Each row of a before or after table is a point. The points were changed in one or more steps. Then noise was added and the rows were shuffled. The steps act on columns, c1 being the first. Name the steps. A step turns or swaps two columns, mirrors them in a line or flattens them onto one, adds a multiple of one to another, or multiplies or shifts one. Angles are multiples of 10 degrees, from the lower column toward the higher: turns from -170 to 170, lines from 10 to 170 but not 90. Use the fewest steps. Two steps may share a column if one is a turn and the other turns, adds or multiplies; they go together, in the order done. Otherwise the lowest column goes first.

Before (13 x 3):
[3 15 12]
[-6 0 6]
[12 -14 12]
[-1 -13 8]
[7 6 7]
[-1 -6 -19]
[0 3 -5]
[-6 24 5]
[-3 -4 14]
[-5 -13 11]
[-8 2 0]
[-4 9 2]
[7 13 12]
After (13 x 3):
[-1 7 -1]
[-1 -9 -1]
[10 32 1]
[-6 0 0]
[-4 -34 0]
[4 36 0]
[-4 23 -2]
[0 -32 0]
[13 -36 3]
[-4 -15 0]
[9 16 1]
[-5 59 -1]
[-8 5 -2]
Steps: flatten c1 and c3 onto the line at 10 degrees; multiply c2 by 2.5

Before, 12 rows:
[-19 6 -10 2]
[-18 0 -23 -10]
[-17 -3 -21 -3]
[-10 -2 16 11]
[-10 17 0 -9]
[-34 -14 17 -6]
[27 5 10 8]
[26 -2 14 -1]
[-16 3 -22 -2]
[6 2 17 31]
[14 19 0 10]
[21 8 14 10]
After (12 x 4):
[-6 -15 53 -41]
[17 14 -39 19]
[-4 -20 22 -21]
[10 -18 7 7]
[-7 -8 -44 22]
[18 21 -27 13]
[11 23 -32 28]
[5 4 -60 9]
[-12 -13 51 -38]
[23 3 -6 -7]
[-8 -15 60 -37]
[-29 -22 -35 37]
Steps: mirror c1 and c2 in the line at 30 degrees; multiply c3 by 3; turn c3 and c4 by 140 degrees

Before, 8 rows:
[-7 -11 -4 29 44 -46 -4 38]
[-20 4 9 -3 -28 -19 0 -1]
[3 -21 -39 6 -1 -7 -32 -8]
[-46 26 15 40 -15 17 -19 11]
[-15 -22 -11 29 -4 -12 14 13]
[12 20 6 17 23 23 0 -22]
[-3 -34 42 9 -30 38 -3 -17]
[34 -19 10 17 -16 -35 -10 -15]
After:
[12 -4 -1 3 -33 -14 -9 14]
[1 17 -7 20 26 -2 12 -33]
[3 29 16 -22 -10 3 8 18]
[-26 6 28 -21 -1 -12 -35 0]
[22 10 -36 -35 -29 13 16 -40]
[39 40 12 27 -28 20 -11 -5]
[14 29 17 -11 39 0 -27 60]
[-23 16 -33 -20 -3 -34 -28 17]
Steps: turn c1 and c5 by 20 degrees; turn c1 and c3 by -140 degrees; swap c2 and c4; add 0.5 times c6 to c7; turn c6 and c8 by -50 degrees

Before (8 x 9):
[10 -12 0 -9 3 -7 10 22 -12]
[15 11 5 3 20 -23 -4 -19 -19]
[6 -20 20 -11 -12 -37 27 -15 -8]
[-15 31 -13 -20 3 -2 -6 2 -8]
[-19 9 -6 13 -15 -17 -5 41 17]
[-15 12 24 9 -12 -32 34 24 18]
[11 9 14 -27 -4 -27 -6 31 6]
[16 -22 -22 7 -10 5 19 29 22]
After (8 x 9):
[-15 -3 4 -29 -14 -3 -3 -6 39]
[-20 -45 -16 4 -5 -19 -41 3 -24]
[-14 -50 -12 2 25 -32 -10 30 -25]
[15 -36 -11 15 -22 4 -21 28 -61]
[15 36 19 10 6 -22 15 -18 43]
[8 35 3 -5 1 -7 -17 15 13]
[7 29 -13 -8 21 -38 23 10 -1]
[12 -19 -5 -21 16 -27 -32 -3 -6]
Steps: add 0.5 times c1 to c4; multiply c9 by 3; turn c2 and c9 by 130 degrees; swap c3 and c5; turn c7 and c8 by 70 degrees; add 0.3 times c6 to c8

Before (10 x 12):
[-13 31 32 27 54 -27 14 -48 49 18 15 -29]
[21 11 -7 -5 -10 45 -25 15 6 -1 10 12]
[-19 10 -9 6 9 5 -23 6 15 17 -17 15]
[1 -11 -5 -19 16 24 -13 36 22 14 15 11]
[3 -9 8 52 27 -16 12 -20 34 41 -20 -34]
[-3 -3 -26 11 0 14 -5 11 20 -7 29 23]
[-11 -22 14 -17 -8 27 -21 -1 22 -31 22 13]
[-16 -14 4 -3 26 42 -7 -21 9 4 30 24]
[-23 -7 -11 -25 -21 39 -24 8 2 5 45 7]
[13 -3 17 16 13 -15 -30 -13 31 27 16 12]
After (10 x 12):
[-18 13 19 30 -3 7 -32 -15 28 24 14 11]
[32 22 4 -26 -17 -28 -10 -21 10 3 30 21]
[38 -21 -11 -50 -6 -24 -21 4 -1 5 46 10]
[9 -4 -26 8 -7 -13 -8 15 21 -5 30 20]
[4 -9 -7 -9 12 -52 -24 13 9 -3 12 12]
[11 17 -2 -29 -16 -21 -16 36 23 14 16 10]
[18 10 -7 -9 11 3 -24 8 15 19 -17 15]
[-3 58 30 27 24 30 13 -49 46 17 17 -29]
[23 -12 16 -34 -23 -20 -20 0 24 -32 18 13]
[-11 24 8 58 -11 14 11 -18 34 42 -23 -32]
Steps: turn c1 and c6 by -150 degrees; add -0.7 times c1 to c4; mirror c2 and c5 in the line at 40 degrees

Before:
[-1 -10 -60 -26 38 43 6 12 -13 11 8 -5 -27 5]
[-10 5 2 28 3 8 5 9 -18 -20 10 -12 14 10]
[31 31 26 1 -14 -60 -26 6 -12 -22 -14 -13 16 25]
[-1 4 28 -9 -3 6 13 20 -15 -4 -7 -4 8 -2]
[-13 20 19 16 3 18 13 6 -11 -29 -27 32 7 13]
[20 -5 28 6 -21 -38 -28 20 -19 -31 -37 -2 44 4]
[-14 -3 -9 7 12 26 -2 -7 6 18 -15 -2 -10 17]
[15 9 -8 -10 7 43 -28 21 -4 6 3 14 6 1]
After (8 x 14):
[4 -1 -14 27 7 -12 5 6 -15 -15 -7 -11 11 -17]
[4 -2 -1 26 -24 -19 13 -10 -14 -21 11 32 2 -25]
[-15 0 14 -2 -1 -41 -29 21 -3 11 -8 15 -11 5]
[6 -2 -4 -38 -12 -27 6 53 -12 10 -36 -5 -39 2]
[-31 -3 22 28 -22 21 -27 -9 -20 -17 38 -4 55 -22]
[-1 -2 31 11 -5 -8 10 -8 -15 -4 5 -5 9 -2]
[21 0 -12 -4 -20 -18 -4 5 7 18 -4 -1 -18 -3]
[-31 1 15 12 -6 50 -27 -15 -10 1 20 -10 34 -33]
Steps: turn c10 and c14 by 150 degrees; turn c1 and c10 by 160 degrees; multiply c2 by 0; turn c3 and c8 by -50 degrees; turn c3 and c4 by 40 degrees; turn c5 and c11 by -120 degrees; mirror c6 and c13 in the line at 100 degrees

Before (11 x 18):
[8 10 41 27 -1 -2 1 -15 -8 8 -6 -12 14 5 -1 13 3 -12]
[9 -14 -17 -5 11 -7 -31 -15 9 3 7 -14 -29 1 -8 6 4 13]
[-28 12 -1 -12 -21 -4 -4 -6 0 7 -14 6 29 15 19 20 15 24]
[8 8 -27 17 -2 16 6 3 -4 -8 -7 3 -29 -5 7 -23 -11 -5]
[-2 -13 14 -15 38 16 -7 14 -8 3 -1 -24 -13 -8 -5 -11 -4 -7]
[9 9 4 19 3 2 0 0 8 0 17 1 -24 14 -13 -1 -11 28]
[6 4 -2 -19 25 8 -16 -1 -13 18 18 -12 5 -14 -4 -16 -11 -13]
[3 5 18 7 -5 5 -19 18 20 -1 7 -10 14 19 3 -22 11 15]
[-1 -8 14 -20 -28 32 4 26 8 26 -32 -11 -20 2 -3 -14 -10 17]
[9 -12 15 9 2 -2 -5 -12 -3 -10 -2 0 -5 -12 18 9 -36 -16]
[-23 -19 -3 23 -6 13 -11 4 1 38 -7 -17 5 -8 -24 1 -26 18]
After, 11 rows:
[6 4 -2 0 25 8 -15 -1 5 17 17 -31 5 -15 17 6 -24 -14]
[3 5 18 11 -5 6 -19 18 -12 0 7 -25 14 20 14 16 18 15]
[-1 -7 14 9 -28 32 4 26 -12 26 -31 -28 -20 2 11 10 -19 18]
[-23 -19 -3 -32 -7 13 -11 3 -14 39 -7 -42 4 -8 1 -2 3 18]
[8 9 41 -19 -1 -2 1 -15 9 8 -6 -30 14 5 -1 -15 20 -12]
[8 8 -27 -19 -3 15 5 3 -3 -8 -6 7 -29 -4 16 17 5 -5]
[-1 -13 15 4 37 16 -7 14 5 2 -1 -60 -14 -8 9 6 -16 -7]
[8 -14 -18 9 10 -7 -31 -15 -6 3 7 -34 -29 0 9 -15 2 13]
[8 -12 15 -31 2 -2 -6 -12 -16 -10 -2 0 -6 -11 -13 -1 -14 -16]
[8 9 4 -15 3 2 0 -1 -12 0 17 3 -23 14 18 -13 11 28]
[-28 12 0 18 -21 -4 -3 -6 8 7 -14 15 30 16 -48 16 -1 24]
Steps: add -1 times c1 to c15; turn c15 and c16 by 140 degrees; turn c9 and c17 by -150 degrees; turn c4 and c17 by 130 degrees; multiply c12 by 2.5
